Each row of a before or after table is a point. The points were changed in one or more steps. Then noise was added and the rows were shuffled. The steps act on how far a point lies along the listed directions, d1 being the first. Name the steps. A step turns or swaps two directions, mirrors them in a line or flattens them onto one, adds a multiple of one to another, or multiplies one. Angles are multiples of 10 degrees, from the lower direction toward the higher: turns from -170 to 170, lines from 10 to 170 but not 90. Use the fewest steps. Two steps may share a direction if one is a turn and the other turns, adds or multiplies; they go together, in the order done. Otherwise the lowest direction goes first.
In the rows, zero is written as 128.

Directions:
(1): [166 124]
(2): [124  90]
Before (8 x 2):
[[ 93 127]
 [ 96 121]
 [141 136]
 [ 82 105]
 [126 126]
 [152 187]
 [116 110]
 [167 149]]
After (8 x 2):
[[120 116]
 [153 151]
 [157 145]
 [101  89]
 [129 148]
 [131 132]
 [135  64]
 [157 171]]
Steps: turn d1 and d2 by 150 degrees

Directions:
(1): [136 104 167]
(2): [164 157 138]
(3): [ 99 156 151]
Before (8 x 3):
[[106 150 143]
 [142 134 134]
 [173  84 102]
 [123 159 136]
 [179 187 155]
 [148 179 158]
 [124 150 144]
 [127 165  86]]
After (8 x 3):
[[118 128 115]
 [ 94 123  89]
 [112 119 121]
 [131 134 121]
 [127 125 131]
 [118 128 116]
 [100  84 144]
 [ 73 118  72]]
Steps: turn d1 and d2 by 140 degrees; multiply d3 by 0

Directions:
(1): [135 122  91  89]
(2): [143 126 167  94]
Before (14 x 4):
[[115 130 121 153]
 [107 137 129 155]
 [118 123 125 143]
 [138 127 114 128]
 [142 111 154  77]
 [124 125  47 122]
 [157 114 154  88]
 [141 121 122  91]
 [118 125  71 138]
 [135 101  64  82]
 [133 137 104 116]
 [132 114  78  95]
 [152 131 129  88]
 [126 143 163  78]]
After (14 x 4):
[[122 124  82 127]
 [133 123  68 103]
 [144 131 115 127]
 [ 99 135 125 157]
 [139 141 115 103]
 [145 123 136  78]
 [156 132 139  82]
 [147 113 162  70]
 [112 121 123 149]
 [156 116 161  81]
 [123 148 165  74]
 [117 130 111 154]
 [140 114  99  75]
 [144  98  96  56]]
Steps: add 0.5 times d1 to d2

Directions:
(1): [150 117 180 118 129 159]
(2): [154 139 108 114  76 145]
(3): [169 161 121 108 159 114]
(4): [ 94 174 152 111 114 122]
Before (12 x 6):
[[109 169 144 104  88 129]
 [ 86 162 165 110 105 132]
 [120 173 151 115 160 111]
 [152 160 162 105 148 122]
 [ 81 183 182 114 118 145]
 [ 76 140 159 141 134 129]
 [106 122  70 138 127 102]
 [116 151 119 147 124 111]
 [122 154 119 136 163 110]
 [123 107  84 163 119 133]
 [128 157 133 115 125 115]
 [131 115  71 144 103 105]]
After (12 x 6):
[[ 77 149 112 155 144 111]
 [133 115  87 150 110 134]
 [154 136 112 120 114 124]
 [137 141  97 150 126 110]
 [190 132 122 112 160 127]
 [214 129 122 120 166 151]
 [165 107 115 145 170 128]
 [172 116 139 115  93 156]
 [177 159 120 100 143 118]
 [ 83 138  66 137 132  88]
 [ 77 159  93 136 121  79]
 [176 109  99 131 107 145]]
Steps: multiply d1 by 1.3; turn d2 and d4 by 120 degrees; turn d2 and d3 by -110 degrees

Directions:
(1): [184 147 112 159 133 136 160 134]
(2): [100 148  65 123 142 130 132 149]
Before (10 x 8):
[[163 112 164 150 117 130 133 121]
 [161 137 140 150 137 139 154 134]
 [107 126 140 118 124 125 107 126]
 [ 74 129  93 109 144 127 113 132]
 [158 126 156 133 114 127 134 118]
 [ 75 105 122 102 126 132  97 119]
 [129 134 125 126 133 125 124 131]
 [147 130 133 128 123 129 143 121]
 [106 115 152 112 122 140 107 126]
 [106 124  87 116 125 141 127 134]]
After (10 x 8):
[[  6  75 157  62 117 121  53 108]
 [131 134 129 126 132 125 124 129]
 [109 107 125 110 115 137 118 121]
 [ 44  99 152  85 131 119  81 113]
 [ 72 116 146  98 121 120  88 123]
 [ 59 104 150  88 123 135  83 126]
 [205 158 111 177 144 147 185 144]
 [164 145 117 142 124 130 148 132]
 [163 141 116 138 127 133 157 127]
 [170 133 116 161 129 134 149 138]]
Steps: multiply d1 by 2.5; multiply d2 by 0

Directions:
(1): [129 117 180 115 136 126  75 141 151]
(2): [100 119 130 183 166 112 114 133 100]
(3): [134 145 120 131 183 158 136 108 170]
(4): [ 57 117 127 109 119 122 135 108 149]
(5): [131 115 176 146 127 119 185 143 145]
Before (9 x 9):
[[162 134 113 164 121 140 151 154 103]
 [ 69 107 100 166 134 127 129 134  82]
 [147 123 188 114 106 146 118 145 145]
 [ 58 142 119 113 145 127  66  93 150]
 [ 75 118  84 137  93 105 119 116  62]
 [157 133 156 114 102 136 136 143 165]
 [147 139 141  89 108 130 134 138 168]
 [ 99 124 120 155 122 102 168 126 114]
 [150 108 174 109 136 121 103 133 163]]
After (9 x 9):
[[ 88 125 153 128 153 160  82 116 155]
 [109 127 139 113 131 134 100 121 172]
 [119 131  91 129 100 107 111 121  91]
 [134 140 145  96 131 128  98 136 162]
 [134 114  91 178 120 130 141 157  57]
 [206 168 120 174 167 140 132 132 118]
 [121 123 138 130 179 130  91 103 165]
 [160 112 137 165 100  99 125 159  51]
 [ 80 116 133 132  85 125 154 132 136]]
Steps: turn d1 and d3 by 50 degrees; turn d1 and d2 by 50 degrees; turn d4 and d5 by -140 degrees

Directions:
(1): [ 87 161 124 126 122 176 165 129 131 151 161]
(2): [118 148 174  96 146 138 150 115 146  91  88]
(3): [ 99 161 173 129 122  93  96 129  91 139 147]
Before (13 x 11):
[[163 107 100 146 103 116 106 148 115 134 134]
 [131 107 163 109 140 104  88 126 119 103  96]
 [118 122  99 145 104 142 144 135 131 153 138]
 [124 142 210 132 139  37  48 118  75 122 127]
 [119 139 131 136 121  99 104 136 109 179 168]
 [119 138  97 128 128 171 174 121 153 128 142]
 [137 129 131 130 128 129 109 123 137 112 112]
 [157 116 143 113 126  68  69 133 100 116 104]
 [139 140 167 147 115  56  34 143  61 163 177]
 [100 155 184 112 146 112 135 122 118  94  88]
 [140 143 156 118 124 103 136 113 133 133 127]
 [130 162 121 115 138 138 135 132 137 137 130]
 [123 136 146 111 147 136 133 102 135  92  78]]
After (13 x 11):
[[130 145 145 117 125 126 156 115 141 132 132]
 [154 102  89 127 136 144 154 124 169 146 130]
 [ 95 158 175 104 140 144 164 126 134  98  92]
 [ 83 146 146 110 134 174 143 125 126 141 141]
 [154 118 135 138 130  69  86 126 125 106 119]
 [142 106 102 146 112 103 115 126 127 136 118]
 [146 144 126 116 146 114 118 136 142 123 110]
 [ 90 152 125 107 150 231 220 107 174 130 137]
 [115 152 138 132 123 138 118 131 131 129 129]
 [147 120  70 119 134 239 197 132 176 140 150]
 [133 128  98 141 100 148 135 145 116 152 160]
 [ 98 169 103 109 114 191 163 128 127 149 158]
 [ 96 170 164 113 139 125 121 104 108 109 112]]
Steps: turn d1 and d3 by -160 degrees; turn d2 and d3 by 30 degrees

Directions:
(1): [157  78 141 147 109 104 130 152 177 130 159 133]
(2): [145 123 122 126 122 159 168 106  97 128 193 122]
(3): [ 85  74 108 141 147 138 138 117 124 174 116 104]
(4): [111 133 194 159  98 112 139 116 100 154 123 147]
(5): [137 146 101 137 118  70 170  88 140 128 116 108]
Before (9 x 12):
[[167 136 138 134 101  84 147 119 145 112 138 135]
 [155 157 137 142 103  44 167  99 151 125 107 127]
 [134 129 126 139 123 137 145 103 101 135 137 135]
 [150 145 129 150 106  84 137 142 160 117 132 132]
 [135 143 146 136 112 135 146 115  91 125 127 133]
 [160 127  83 133 114  96 175  96 142 111 157 123]
 [ 99  97 124 143 146 166 129 130  93 147 128 126]
 [ 86  82 109 125 162 170 132 127  93 150 132 114]
 [127 103 137 152  90 125 166 117 133 145 147 117]]
After (9 x 12):
[[192 126  45  96 143  94 165 118 183  91 162  98]
 [115 140 118 135 126 130 158  95  88 139 108 114]
 [114 124 106 136 138 131 137 102 109 142 106 124]
 [174 109  96 140 115 108 148 151 179 108 184 120]
 [178  86  90 124 120 109 156 129 168 115 178 114]
 [131  81 110 150 100  98 149 133 179 143 122 108]
 [151  67  28 108 156 140 133 139 181 111 157 106]
 [ 85 133 156 155 131 122 113 127  94 148  70 140]
 [ 69 128 156 134 148 128  95 137  98 146  57 137]]
Steps: multiply d1 by 2; turn d2 and d3 by 80 degrees; turn d4 and d5 by 60 degrees; multiply d4 by 1.6
